Every row gives one point. Two turns around zero, p and q, are shown by what they do to some points. Write where each new point lands after one turn and then the other. Backwards means that the second turn is done in reverse. Each puzzle has new turns, and all numbers are rounded.

Turn p:
[-43  11] => [  1 -44]
[31 18] => [-26  25]
[ 12 -29] => [25 19]
Turn q:
[16 26] => [30 -6]
[ 18 -23] => [-15 -25]
[ -2 -39] => [-37 -12]
[-32  36] => [23 43]
Where do these land?
q, then p: [-32  48] => [-54  20]
p, then q: [ 25 -13] => [28  4]
q, then p: [-35 -11] => [-22 -29]
p, then q: [ 11 -20] => [ 21 -10]
p, then q backwards: [31 -4] => [-31   7]

Turn p:
[ 15  16  -4 -35] => [  3  37 -11 -15]
[  7 -25  12  23] => [ 20 -30   9   1]
[-17 -20  -3  -7] => [-14 -14   6 -18]
[ 24  48 -48   5] => [ -6  29 -57  33]
[-19 -11  42  13] => [  4 -14  47   5]
[-10  -8   0   0] => [-7 -8  5 -5]
Turn q:
[31 -1 10 22] => [ 14 -14 -33  -9]
[-23 -36   2 -41] => [-12 -20  40  37]
[-24  14  10  14] => [-12  29  -8   7]
[40 13  7 -5] => [ 37 -12 -11 -14]
[-24   9 -30  11] => [-29  16  11 -21]
Where do these land?
q, then p: [ 12 -25 -18  32] => [-29 -17  -9 -30]
p, then q: [ 13  13 -21  17] => [-18  -7  -7 -25]
p, then q: [-35  25  16 -20] => [ 0 45 -4 21]
q, then p: [ 15  11  16 -20] => [30  3 -8  6]
p, then q: [ 16 -44 -26  -1] => [ -3 -41  34  -3]
p, then q: [-22  19  33  -7] => [ 12  30 -21  23]
